Each row of a before or after table is a point. One or more steps were done to the points. Then noise was added and the rows were shuffled. The steps act on how far a point lies along the listed directions, d1 being the first. Name the steps. A step turns or swaps two directions, mirrors them in a line or flattens them onto one, adds a multiple of one to another, or multiplies one. Angles are multiples of 10 degrees, from the lower direction toward the higher: turns from -170 to 170, lines from 10 to 170 but not 90. Use the fewest steps. Two steps may share a direction if one is a turn and the other turns, adds or multiplies; they go together, in the order done. Otherwise the lowest direction goes first.

Directions:
(1): [0.48 0.20]
(2): [ 0.20 -0.48]
Before (14 x 2)
[[-0.23  0.14]
 [ 0.06 -0.42]
 [-0.13 -0.32]
 [-0.15  0.33]
 [ 0.04 -0.64]
 [ 0.04 -0.51]
 [ 0.04 -0.75]
 [ 0.71  0.69]
 [ 0.23  0.00]
 [ 0.02 -0.60]
 [ 0.41  0.08]
 [-0.43  0.18]
 [-0.26 -0.09]
 [-0.30 -0.10]]
After (14 x 2)
[[ 0.55  0.51]
 [ 0.13 -0.19]
 [-0.11  0.27]
 [-0.41  0.21]
 [ 0.34  0.18]
 [-0.33 -0.11]
 [ 0.42  0.32]
 [ 0.42  0.45]
 [ 0.14  0.33]
 [ 0.23 -0.33]
 [-0.27  0.10]
 [ 0.46  0.44]
 [-0.13  0.24]
 [ 0.00 -0.96]]
Steps: swap d1 and d2

Directions:
(1): [-0.53 -0.41 -0.21 -0.21]
(2): [-0.13  0.50 -0.18 -0.47]
(3): [-0.17  0.22 -0.48  0.47]
(4): [ 0.46 -0.24 -0.47 -0.21]
Before (10 x 4)
[[-0.14  0.05  0.43  0.02]
 [ 0.07 -0.47 -0.01  0.45]
 [-0.24  0.11  0.26  0.44]
 [ 0.79 -0.68 -0.68  0.15]
 [-0.37  0.08  0.21  0.73]
 [-0.02  0.30 -0.06 -0.11]
 [-0.32 -0.10  0.19  0.42]
 [ 0.06  0.15  0.41  0.89]
 [-0.08  0.77 -0.88 -0.68]
 [-0.15 -0.26  0.31  0.43]]
After (10 x 4)
[[-0.33  0.21 -0.30  0.43]
 [-1.00  0.24 -0.03  0.49]
 [ 0.29 -0.01 -0.05 -0.12]
 [ 0.52 -0.13 -0.44 -0.17]
 [ 0.46  0.07 -0.23 -0.09]
 [ 0.27 -0.18  0.15 -0.27]
 [ 0.25 -0.45 -0.50 -0.31]
 [ 0.00 -0.06 -0.14 -0.03]
 [ 0.41 -0.13 -0.25 -0.15]
 [-0.02  0.11 -0.06  0.11]]
Steps: turn d1 and d4 by -160 degrees; turn d3 and d4 by 30 degrees; multiply d2 by 0
